Each row is a point. To make a cloud, some directions were put in groups of two or more. Within a group, all points are equally far from the middle, so they leave a hole (a ring in 2 directions, a hollow ball in 3). The other directions are filled evenly. Then the cloud was stretched, turned, moved and blurred a little. Count the holes, and give their numbers of directions, smallest first.

Cloud (19 x 3):
[[ 0.23 -0.40  0.14]
 [-0.28 -0.28  0.18]
 [-0.43  0.17  0.14]
 [ 0.25  0.53  0.02]
 [-0.33 -0.01  0.32]
 [ 0.20 -0.41 -0.10]
 [-0.16  0.42  0.27]
 [ 0.42  0.43  0.03]
 [ 0.19 -0.14  0.45]
 [ 0.14 -0.18 -0.43]
 [ 0.43  0.37 -0.21]
 [-0.43  0.04 -0.22]
 [ 0.28  0.50 -0.14]
 [-0.46  0.13  0.07]
 [-0.41 -0.17 -0.01]
 [-0.25  0.41 -0.24]
 [ 0.07 -0.45  0.06]
 [ 0.10 -0.40 -0.18]
 [ 0.37 -0.11 -0.35]]
Holes: 1 (3)

Cloud (31 x 4):
[[-0.26 -0.63 -0.22 -0.28]
 [ 0.34  0.29  0.16  0.10]
 [ 0.19  0.30  0.20  0.12]
 [-0.39 -0.07  0.01 -0.49]
 [-0.04 -0.09  0.32  0.27]
 [-0.32 -0.18  0.12 -0.59]
 [-0.20 -0.11 -0.02 -0.61]
 [ 0.27  0.16  0.42  0.02]
 [-0.26  0.09  0.20  0.02]
 [-0.47 -0.13  0.15 -0.12]
 [ 0.47  0.23  0.01  0.13]
 [ 0.60 -0.18 -0.09 -0.05]
 [ 0.01 -0.10  0.16 -0.60]
 [-0.33 -0.14  0.07 -0.59]
 [-0.31 -0.03 -0.11 -0.43]
 [ 0.20 -0.05  0.39 -0.34]
 [ 0.40  0.19 -0.09  0.20]
 [-0.09 -0.33 -0.32  0.15]
 [-0.11 -0.03 -0.35 -0.15]
 [-0.42 -0.42  0.16 -0.46]
 [ 0.54 -0.28 -0.11 -0.12]
 [-0.03 -0.39  0.34 -0.40]
 [-0.26 -0.23  0.19 -0.60]
 [-0.01  0.26  0.09  0.06]
 [ 0.37 -0.18 -0.08  0.39]
 [-0.04 -0.64 -0.20 -0.34]
 [ 0.04 -0.20 -0.25 -0.56]
 [ 0.53  0.17 -0.04  0.16]
 [ 0.22 -0.47  0.25 -0.13]
 [ 0.48  0.15  0.17 -0.17]
 [ 0.26 -0.35  0.34  0.01]]
Holes: 2 (2, 2)

Cloud (50 x 6):
[[-0.07 -0.11 -0.36 -0.68  0.08 -0.19]
 [-0.35  0.40  0.00  0.34 -0.30 -0.12]
 [-0.41 -0.28 -0.29  0.03 -0.34 -0.39]
 [ 0.41 -0.14 -0.12 -0.09  0.34  0.35]
 [-0.30 -0.51 -0.26  0.06  0.34 -0.39]
 [-0.15 -0.28 -0.08  0.50 -0.35 -0.14]
 [ 0.05  0.36  0.24  0.22  0.34 -0.29]
 [-0.12 -0.23 -0.43 -0.17  0.47 -0.58]
 [-0.57  0.04 -0.38  0.11 -0.13 -0.21]
 [-0.39  0.01  0.02 -0.31 -0.04  0.03]
 [-0.23 -0.31 -0.40  0.20  0.23  0.08]
 [-0.01 -0.08 -0.35  0.20 -0.36 -0.29]
 [ 0.45 -0.06 -0.03  0.49  0.14  0.09]
 [-0.01 -0.28 -0.18 -0.49  0.10  0.22]
 [-0.22 -0.08 -0.12 -0.39 -0.16 -0.52]
 [-0.38  0.47  0.05  0.11 -0.18 -0.07]
 [-0.14 -0.11  0.26  0.36 -0.22 -0.11]
 [ 0.17 -0.72 -0.22 -0.04  0.02 -0.19]
 [-0.22 -0.42  0.12 -0.14 -0.17 -0.22]
 [-0.01 -0.08 -0.47 -0.61  0.23 -0.28]
 [ 0.47  0.52  0.09 -0.09  0.31 -0.05]
 [ 0.19 -0.37 -0.17 -0.41 -0.33 -0.13]
 [-0.04 -0.10 -0.08 -0.30 -0.27 -0.49]
 [ 0.34 -0.28 -0.18 -0.23  0.31  0.32]
 [-0.35 -0.23  0.11 -0.09 -0.28 -0.22]
 [-0.20 -0.29 -0.32 -0.26  0.65 -0.33]
 [-0.20 -0.51 -0.28  0.34  0.08 -0.25]
 [-0.16 -0.55 -0.34 -0.25  0.42 -0.11]
 [ 0.21  0.26  0.18 -0.24  0.32 -0.35]
 [-0.12  0.04 -0.41  0.19  0.64 -0.18]
 [ 0.05 -0.05 -0.42  0.29  0.37 -0.42]
 [ 0.27  0.55 -0.25 -0.20  0.38  0.08]
 [-0.17 -0.15 -0.39  0.25 -0.35 -0.19]
 [ 0.32  0.16 -0.35 -0.28  0.68 -0.01]
 [-0.14 -0.12  0.09  0.60 -0.07 -0.16]
 [-0.52 -0.15  0.05  0.21  0.00 -0.16]
 [ 0.22  0.13  0.02  0.16 -0.48 -0.15]
 [-0.16  0.10 -0.03  0.01  0.53  0.14]
 [ 0.17  0.26  0.06 -0.42  0.52 -0.24]
 [ 0.10 -0.12 -0.03  0.42  0.16 -0.50]
 [ 0.50 -0.10 -0.23 -0.20  0.58  0.12]
 [ 0.11 -0.11 -0.18 -0.50  0.69 -0.22]
 [-0.19 -0.40 -0.15 -0.41  0.31  0.04]
 [-0.17 -0.67 -0.25 -0.09 -0.21 -0.25]
 [ 0.56  0.23 -0.26 -0.05  0.49  0.02]
 [-0.33  0.04 -0.05 -0.41 -0.12 -0.40]
 [-0.33 -0.36 -0.18  0.40  0.15 -0.29]
 [ 0.05  0.07  0.19 -0.06  0.14  0.28]
 [ 0.07 -0.07 -0.37 -0.58  0.03  0.09]
 [ 0.06  0.09  0.20 -0.24 -0.21  0.17]]
Holes: 2 (2, 4)

Cloud (107 x 9):
[[ 0.46 -0.03 -0.13 -0.34 -0.09  0.37 -0.38  0.42 -0.33]
 [ 0.62 -0.16  0.06 -0.02  0.06  0.31 -0.23  0.46  0.03]
 [ 0.27 -0.11  0.04  0.10  0.24  0.60 -0.52 -0.05  0.05]
 [ 0.07 -0.21  0.34 -0.23 -0.56  0.06 -0.65 -0.20  0.23]
 [ 0.27 -0.44  0.26  0.07 -0.25  0.41  0.29 -0.26 -0.21]
 [ 0.22 -0.21  0.30 -0.45  0.17  0.70 -0.14  0.12  0.06]
 [ 0.27 -0.21 -0.04 -0.08 -0.54  0.28 -0.23  0.37 -0.32]
 [-0.02 -0.22  0.51  0.20  0.18 -0.37 -0.49  0.12  0.05]
 [-0.12 -0.29 -0.14 -0.05 -0.50  0.04 -0.66  0.02 -0.28]
 [ 0.08  0.16  0.10 -0.04 -0.16  0.14 -0.60 -0.10  0.56]
 [-0.22 -0.51  0.11  0.03 -0.07 -0.16 -0.32  0.02 -0.47]
 [ 0.52  0.18  0.07  0.07  0.04 -0.07  0.04 -0.40  0.13]
 [-0.10 -0.15 -0.17 -0.33 -0.03  0.01 -0.03  0.34 -0.13]
 [ 0.51 -0.35  0.63 -0.21 -0.19  0.07  0.08  0.24 -0.27]
 [ 0.45 -0.02  0.00  0.33  0.23 -0.02 -0.41  0.26  0.30]
 [-0.08 -0.36 -0.33  0.22 -0.29  0.35  0.08  0.04 -0.53]
 [ 0.06 -0.12 -0.39 -0.13  0.22 -0.20 -0.51  0.11 -0.06]
 [-0.31 -0.28 -0.32 -0.34 -0.34  0.31 -0.15 -0.32 -0.41]
 [-0.57 -0.24 -0.02  0.08 -0.16 -0.20 -0.16  0.06 -0.14]
 [-0.20 -0.05  0.24 -0.41  0.08  0.34  0.02  0.34 -0.42]
 [ 0.08 -0.44 -0.09  0.26 -0.30 -0.01 -0.47 -0.57  0.08]
 [-0.14 -0.24 -0.44  0.17  0.24 -0.02 -0.53  0.03 -0.37]
 [ 0.26 -0.58  0.01 -0.39  0.00  0.58 -0.34 -0.01 -0.02]
 [ 0.05  0.21 -0.07  0.30  0.01  0.04  0.06 -0.31 -0.35]
 [-0.61 -0.51 -0.10  0.16  0.00  0.02  0.03 -0.46  0.03]
 [ 0.21  0.16  0.01  0.08  0.17  0.32  0.58  0.23  0.00]
 [-0.16  0.01 -0.12  0.11 -0.23  0.11  0.19 -0.03  0.49]
 [ 0.24 -0.02 -0.32  0.26  0.45  0.11  0.17 -0.31  0.06]
 [-0.05 -0.10  0.22 -0.30  0.47  0.29 -0.14 -0.16  0.09]
 [-0.49 -0.01  0.01  0.25  0.06  0.04  0.08  0.04  0.36]
 [ 0.21 -0.51 -0.24 -0.49 -0.06 -0.02 -0.43 -0.16 -0.35]
 [-0.49 -0.36 -0.12  0.03 -0.28  0.51 -0.12  0.10 -0.25]
 [ 0.09 -0.42  0.55 -0.28  0.09 -0.14 -0.24 -0.31 -0.11]
 [ 0.16 -0.35  0.39 -0.49  0.12  0.66 -0.53  0.02 -0.06]
 [ 0.06 -0.18 -0.15  0.50  0.14  0.15  0.00  0.05  0.50]
 [-0.46  0.04  0.40  0.18 -0.08  0.36 -0.20  0.13  0.24]
 [ 0.21 -0.30 -0.09 -0.30 -0.05  0.31  0.16  0.43 -0.48]
 [-0.12  0.35 -0.01 -0.14  0.22  0.38  0.01  0.28  0.32]
 [ 0.02 -0.07 -0.18 -0.22 -0.17 -0.11  0.25  0.28 -0.13]
 [ 0.30 -0.77  0.21 -0.35 -0.20  0.48 -0.14  0.06 -0.23]
 [-0.07 -0.68  0.06  0.31 -0.41 -0.32 -0.42 -0.36  0.06]
 [ 0.11 -0.26  0.00  0.28 -0.34  0.03  0.04  0.22 -0.49]
 [-0.36 -0.28 -0.48  0.44  0.38  0.24 -0.07 -0.18 -0.14]
 [-0.37 -0.01 -0.14 -0.04  0.17 -0.16 -0.56 -0.14 -0.35]
 [ 0.07 -0.31  0.36 -0.29 -0.32 -0.43 -0.40 -0.25 -0.30]
 [-0.25 -0.43 -0.35  0.08  0.20  0.29  0.05 -0.47 -0.40]
 [ 0.42 -0.11 -0.12 -0.17 -0.32 -0.23 -0.35 -0.50  0.22]
 [-0.27 -0.34 -0.41 -0.08 -0.37 -0.15 -0.68 -0.26 -0.31]
 [ 0.50 -0.35 -0.10 -0.09 -0.13 -0.47 -0.18 -0.48 -0.33]
 [-0.14 -0.60  0.32 -0.24 -0.20  0.58 -0.30  0.12  0.22]
 [ 0.25 -0.24  0.32  0.22 -0.30  0.00 -0.19  0.36  0.36]
 [-0.25 -0.11  0.27  0.19  0.02  0.26  0.47  0.34 -0.16]
 [-0.06  0.25 -0.47  0.27  0.14 -0.11 -0.32  0.36  0.14]
 [ 0.18 -0.63 -0.19 -0.07 -0.09  0.32 -0.31  0.42 -0.06]
 [-0.20 -0.29 -0.42  0.37 -0.02  0.29 -0.01  0.49 -0.10]
 [ 0.39  0.07  0.41  0.27 -0.20 -0.41 -0.18  0.03  0.32]
 [-0.20 -0.36 -0.24  0.19 -0.03  0.25  0.05  0.59 -0.12]
 [ 0.51  0.07  0.13 -0.24 -0.07 -0.42 -0.49 -0.34 -0.06]
 [ 0.27 -0.19  0.01 -0.15 -0.59 -0.08 -0.66 -0.30  0.19]
 [-0.17 -0.32  0.01 -0.01  0.06  0.06 -0.69 -0.10  0.48]
 [ 0.34 -0.28  0.67 -0.34 -0.28  0.23 -0.40  0.19 -0.35]
 [-0.14 -0.32  0.53  0.26 -0.18  0.00 -0.24 -0.02  0.33]
 [-0.06 -0.14 -0.13 -0.03 -0.40 -0.37 -0.79 -0.25 -0.14]
 [ 0.55 -0.16 -0.05  0.13 -0.35 -0.45  0.02 -0.38  0.19]
 [-0.07 -0.41 -0.51  0.24  0.05  0.69 -0.02 -0.03  0.11]
 [ 0.13 -0.04  0.28  0.17 -0.10  0.37  0.19 -0.21 -0.26]
 [-0.07 -0.20 -0.59  0.27 -0.25 -0.52 -0.45 -0.37 -0.21]
 [-0.01  0.01  0.20 -0.10 -0.32  0.56  0.34  0.22 -0.11]
 [ 0.05 -0.17 -0.07  0.47  0.25 -0.08  0.00 -0.09  0.48]
 [ 0.00  0.03  0.17  0.27  0.06  0.17  0.15 -0.30 -0.33]
 [ 0.18 -0.30  0.75 -0.53 -0.25  0.27 -0.38  0.08 -0.07]
 [-0.28  0.21  0.19 -0.10 -0.20  0.28 -0.08  0.60  0.06]
 [-0.18 -0.07  0.24 -0.36 -0.09 -0.07 -0.16  0.02 -0.49]
 [ 0.00 -0.84 -0.07 -0.33 -0.17  0.46 -0.48 -0.23 -0.07]
 [ 0.09 -0.37 -0.10  0.42 -0.03 -0.06 -0.36  0.37  0.00]
 [ 0.66 -0.18  0.22  0.05  0.21  0.46  0.06  0.14 -0.06]
 [-0.39 -0.45  0.02  0.32  0.12  0.19  0.08  0.00  0.40]
 [ 0.61  0.10  0.16  0.06  0.03  0.49  0.07  0.08  0.09]
 [ 0.07  0.02  0.06  0.40  0.03 -0.60 -0.35  0.10  0.02]
 [ 0.01 -0.14 -0.24 -0.51 -0.01  0.23 -0.61  0.20 -0.28]
 [ 0.18 -0.03  0.35  0.31  0.23 -0.11  0.42 -0.15  0.14]
 [ 0.11 -0.37 -0.06 -0.01 -0.04 -0.01 -0.82 -0.13 -0.31]
 [ 0.38 -0.19  0.18 -0.04 -0.44 -0.51  0.11 -0.12 -0.37]
 [ 0.26 -0.05  0.66 -0.35 -0.16  0.23  0.07 -0.10  0.05]
 [ 0.24  0.35  0.16 -0.10  0.06  0.39  0.09 -0.08 -0.39]
 [ 0.03 -0.85  0.26  0.13 -0.16  0.18 -0.10 -0.33 -0.21]
 [ 0.12 -0.29  0.32  0.18 -0.18  0.08 -0.03  0.62 -0.19]
 [-0.38  0.13 -0.30  0.11  0.28  0.24 -0.10  0.21  0.33]
 [-0.08 -0.25  0.01  0.16  0.04  0.51  0.31  0.31 -0.49]
 [-0.25 -0.22 -0.15  0.20  0.35  0.05 -0.17 -0.55 -0.10]
 [-0.25  0.27 -0.24  0.39  0.01 -0.27 -0.13 -0.38  0.02]
 [ 0.10 -0.51 -0.21  0.02 -0.10  0.16 -0.05  0.54 -0.07]
 [-0.33  0.16 -0.55  0.27 -0.22 -0.22 -0.18 -0.36  0.18]
 [ 0.00 -0.03 -0.44  0.03 -0.14  0.73  0.02  0.18 -0.02]
 [-0.12 -0.04 -0.04 -0.16 -0.44  0.50 -0.21 -0.14  0.28]
 [ 0.14 -0.18 -0.08 -0.24 -0.41 -0.02 -0.49 -0.32  0.43]
 [-0.45 -0.36 -0.71  0.46 -0.03  0.17 -0.18 -0.30 -0.09]
 [-0.44 -0.20 -0.14  0.44 -0.29 -0.15  0.07 -0.39  0.28]
 [-0.16 -0.56  0.22  0.07 -0.14 -0.28 -0.23  0.22  0.05]
 [ 0.02  0.13  0.02 -0.08 -0.04  0.66 -0.13  0.26  0.41]
 [-0.06 -0.65 -0.03 -0.32 -0.56  0.20 -0.71 -0.11  0.10]
 [ 0.53 -0.19  0.11  0.05 -0.32  0.38 -0.28  0.10  0.14]
 [-0.23 -0.05 -0.27 -0.20 -0.45  0.53 -0.20 -0.06 -0.14]
 [ 0.29  0.38 -0.12  0.20 -0.05  0.04  0.45  0.30 -0.11]
 [-0.24 -0.33  0.31  0.36  0.09  0.23 -0.24  0.11  0.41]
 [-0.16 -0.11 -0.35  0.45 -0.19  0.08 -0.02 -0.23 -0.33]
 [ 0.24 -0.20  0.19 -0.11 -0.02  0.30  0.18  0.60 -0.47]]
Holes: 2 (2, 6)

Cloud (101 x 9):
[[ 0.20 -0.17 -0.50  0.12  0.17 -0.58 -0.48  0.18 -0.11]
 [-0.08  0.16  0.04  0.14  0.31 -0.56 -0.49  0.39  0.21]
 [-0.01 -0.16  0.01 -0.27 -0.32  0.21 -0.29 -0.25  0.07]
 [ 0.03  0.26  0.21  0.29 -0.11  0.30 -0.58 -0.01  0.18]
 [-0.06  0.13  0.46  0.04  0.20  0.38  0.33 -0.17  0.03]
 [ 0.30  0.12  0.20 -0.14  0.07 -0.54  0.20  0.30  0.11]
 [-0.12  0.09  0.50  0.06  0.17 -0.24  0.30 -0.28  0.26]
 [ 0.46  0.19  0.71  0.02  0.13 -0.14 -0.09 -0.07 -0.39]
 [-0.26  0.33  0.39  0.15 -0.14  0.28 -0.34 -0.39  0.28]
 [ 0.00 -0.34  0.40  0.09 -0.20  0.00  0.18 -0.17  0.00]
 [ 0.17 -0.10  0.30  0.32 -0.10 -0.20  0.18  0.31 -0.48]
 [-0.29 -0.33  0.26  0.06 -0.08  0.11 -0.21  0.03  0.26]
 [ 0.01  0.21  0.25 -0.34 -0.24 -0.04 -0.28  0.51  0.00]
 [-0.06  0.32  0.25 -0.08  0.31 -0.16 -0.47  0.30 -0.27]
 [ 0.20  0.10  0.19 -0.21  0.70 -0.13  0.18  0.13 -0.38]
 [-0.02  0.37 -0.18 -0.31  0.25 -0.31 -0.04 -0.05 -0.42]
 [ 0.21  0.05  0.53  0.04  0.18  0.10 -0.33 -0.60  0.21]
 [ 0.39  0.28 -0.17  0.17  0.19 -0.01 -0.54 -0.20  0.35]
 [ 0.48  0.29  0.09 -0.04  0.16  0.11 -0.53 -0.34  0.25]
 [ 0.09  0.26 -0.17  0.28  0.05  0.37  0.01  0.04  0.18]
 [ 0.17 -0.22  0.08 -0.22 -0.10 -0.27 -0.41 -0.11 -0.18]
 [-0.09 -0.10  0.28  0.06 -0.04 -0.03  0.19  0.67  0.34]
 [ 0.08  0.08 -0.37  0.18 -0.03  0.07 -0.01 -0.03  0.48]
 [-0.09  0.03 -0.23  0.12  0.22  0.32  0.54  0.30  0.06]
 [-0.08  0.18  0.16 -0.45  0.26  0.47 -0.12 -0.02  0.06]
 [ 0.05  0.59  0.37  0.12  0.28 -0.15 -0.06  0.12  0.08]
 [ 0.39 -0.04  0.05  0.29  0.40 -0.51 -0.60  0.64 -0.21]
 [-0.39  0.02 -0.17 -0.20  0.05  0.69  0.28  0.03 -0.31]
 [ 0.00  0.15 -0.06  0.44  0.04  0.40 -0.02  0.35  0.17]
 [ 0.34  0.29  0.47 -0.10  0.28  0.16 -0.10  0.19 -0.78]
 [ 0.17  0.21 -0.31  0.19 -0.10  0.02  0.03  0.08 -0.18]
 [ 0.08  0.09  0.68 -0.30  0.18  0.23  0.21  0.32 -0.17]
 [-0.15  0.09  0.23  0.20  0.47 -0.03 -0.06 -0.68 -0.12]
 [ 0.10  0.27  0.44  0.15  0.14 -0.34 -0.57 -0.65 -0.35]
 [ 0.32 -0.18  0.06 -0.14 -0.28  0.25  0.27  0.17 -0.03]
 [ 0.38 -0.03  0.13  0.11  0.35 -0.28 -0.50  0.84 -0.24]
 [ 0.13 -0.32 -0.24 -0.08 -0.25  0.31 -0.06  0.35  0.15]
 [ 0.08  0.29  0.01  0.28  0.35 -0.05  0.01  0.59  0.33]
 [ 0.00 -0.14 -0.15  0.35 -0.23 -0.27 -0.29  0.37 -0.09]
 [ 0.00  0.27  0.20  0.26  0.05  0.17 -0.45 -0.19  0.53]
 [-0.06 -0.15 -0.09  0.22 -0.08 -0.33 -0.27  0.31 -0.53]
 [-0.01  0.19 -0.12 -0.14 -0.03 -0.01 -0.30 -0.74 -0.11]
 [ 0.47  0.03 -0.02  0.43  0.25 -0.11 -0.37  0.59 -0.07]
 [ 0.31  0.64 -0.03 -0.18  0.45 -0.13 -0.37  0.10 -0.10]
 [ 0.46  0.17  0.10  0.29  0.24 -0.28 -0.81  0.27  0.09]
 [-0.05 -0.29 -0.46  0.20  0.48 -0.04 -0.09  0.31  0.30]
 [ 0.02  0.55 -0.03 -0.34 -0.05  0.05  0.17  0.12  0.08]
 [-0.14 -0.48 -0.18  0.30 -0.07 -0.33 -0.04  0.08  0.16]
 [-0.02 -0.13 -0.36 -0.29  0.10 -0.08  0.06  0.78  0.07]
 [-0.12 -0.27  0.01 -0.25  0.25 -0.44  0.30  0.29 -0.27]
 [-0.46  0.09  0.35 -0.19  0.02 -0.11  0.11 -0.60 -0.02]
 [-0.12  0.19  0.14 -0.53 -0.02  0.54  0.39 -0.16  0.07]
 [-0.25  0.23 -0.18 -0.08  0.33  0.32 -0.18  0.27 -0.07]
 [ 0.43  0.37  0.40  0.19  0.07 -0.68 -0.53 -0.37  0.15]
 [ 0.17 -0.17  0.19 -0.28  0.16 -0.54 -0.02  0.30 -0.07]
 [ 0.66  0.51  0.40 -0.09  0.45 -0.32 -0.63 -0.24  0.00]
 [ 0.19  0.24  0.46  0.11  0.29 -0.44  0.25  0.31 -0.16]
 [-0.46  0.04 -0.10 -0.44 -0.14  0.73  0.38  0.11 -0.30]
 [ 0.29  0.34  0.10 -0.33 -0.11  0.11 -0.15 -0.35 -0.33]
 [ 0.53 -0.24  0.11  0.11  0.38 -0.06 -0.33  0.13  0.00]
 [ 0.31  0.32  0.08  0.22  0.04  0.32 -0.19 -0.07  0.27]
 [-0.10 -0.21 -0.47  0.21  0.29  0.09  0.36  0.35  0.15]
 [ 0.44  0.66  0.06 -0.14  0.25  0.09 -0.10  0.45  0.01]
 [ 0.07  0.52 -0.32 -0.17  0.15 -0.12 -0.04  0.34  0.04]
 [ 0.23  0.27 -0.22  0.35  0.31 -0.10 -0.52 -0.28  0.37]
 [-0.06  0.21  0.21 -0.36 -0.10 -0.05  0.16  0.16 -0.71]
 [ 0.31  0.04  0.56 -0.30 -0.25 -0.06 -0.04 -0.06 -0.29]
 [-0.33 -0.19 -0.30 -0.05  0.24  0.51  0.15  0.34 -0.24]
 [ 0.04 -0.02 -0.22  0.15  0.11  0.02  0.36 -0.32  0.02]
 [ 0.16  0.40  0.64 -0.09  0.02 -0.10  0.14  0.17 -0.54]
 [ 0.26  0.26  0.47 -0.11  0.35 -0.27 -0.61 -0.18 -0.53]
 [ 0.66  0.30  0.20 -0.20  0.46 -0.18 -0.07 -0.13 -0.31]
 [ 0.12  0.18  0.35 -0.07  0.30  0.21 -0.01 -0.37  0.44]
 [ 0.10  0.00 -0.46 -0.04  0.22 -0.21  0.30  0.93 -0.15]
 [-0.04 -0.10  0.37 -0.21  0.35  0.07 -0.16  0.27  0.06]
 [ 0.15  0.16  0.35  0.02  0.28 -0.68  0.05 -0.16 -0.57]
 [ 0.39 -0.09 -0.43  0.30  0.25 -0.23 -0.07  0.22  0.06]
 [-0.34  0.04  0.02 -0.21 -0.49  0.44 -0.18 -0.31  0.06]
 [ 0.16  0.28  0.47  0.09  0.30 -0.14  0.32  0.42 -0.16]
 [-0.18 -0.08 -0.15  0.41  0.36  0.15  0.01  0.08 -0.20]
 [ 0.40 -0.16 -0.38  0.09  0.42 -0.15 -0.33  0.62 -0.44]
 [-0.16  0.11  0.23  0.12  0.08 -0.42  0.34 -0.26  0.42]
 [ 0.12  0.20  0.64 -0.36  0.22  0.35  0.13  0.20 -0.06]
 [-0.18  0.01 -0.14  0.01  0.04 -0.19 -0.02 -0.74 -0.34]
 [ 0.16  0.33  0.24 -0.12 -0.18 -0.25 -0.36  0.51  0.11]
 [ 0.16  0.25 -0.31 -0.10  0.04  0.02 -0.36  0.09 -0.46]
 [ 0.34  0.17 -0.17 -0.15  0.41 -0.33  0.41  0.38 -0.01]
 [ 0.14 -0.15 -0.15 -0.02 -0.07 -0.19  0.29  0.93 -0.52]
 [-0.07 -0.23  0.00 -0.27 -0.10  0.07  0.60  0.89 -0.22]
 [ 0.07 -0.23 -0.12 -0.16 -0.01 -0.19  0.15  0.77 -0.63]
 [ 0.22  0.59  0.48 -0.16  0.20  0.16 -0.14  0.18  0.23]
 [ 0.33  0.07  0.28 -0.45  0.28  0.36 -0.02  0.64 -0.01]
 [ 0.23  0.65  0.02 -0.26  0.28  0.14 -0.18  0.22  0.04]
 [-0.24  0.05 -0.07  0.17  0.21  0.32 -0.45 -0.07  0.01]
 [-0.04 -0.21  0.19  0.01  0.28 -0.47 -0.05  0.44  0.18]
 [ 0.25  0.32 -0.20 -0.09 -0.13 -0.28 -0.42  0.28 -0.05]
 [ 0.41  0.39  0.21  0.09  0.15 -0.03 -0.38  0.91  0.07]
 [ 0.09  0.30  0.61 -0.23  0.36 -0.06 -0.07 -0.21  0.10]
 [ 0.24  0.20  0.55  0.10 -0.23  0.04 -0.52 -0.27  0.22]
 [ 0.05 -0.33  0.42  0.14  0.11 -0.25 -0.25 -0.44  0.21]
 [-0.27 -0.01  0.28 -0.07  0.32  0.42  0.21 -0.05 -0.29]]
Holes: 3 (2, 2, 4)
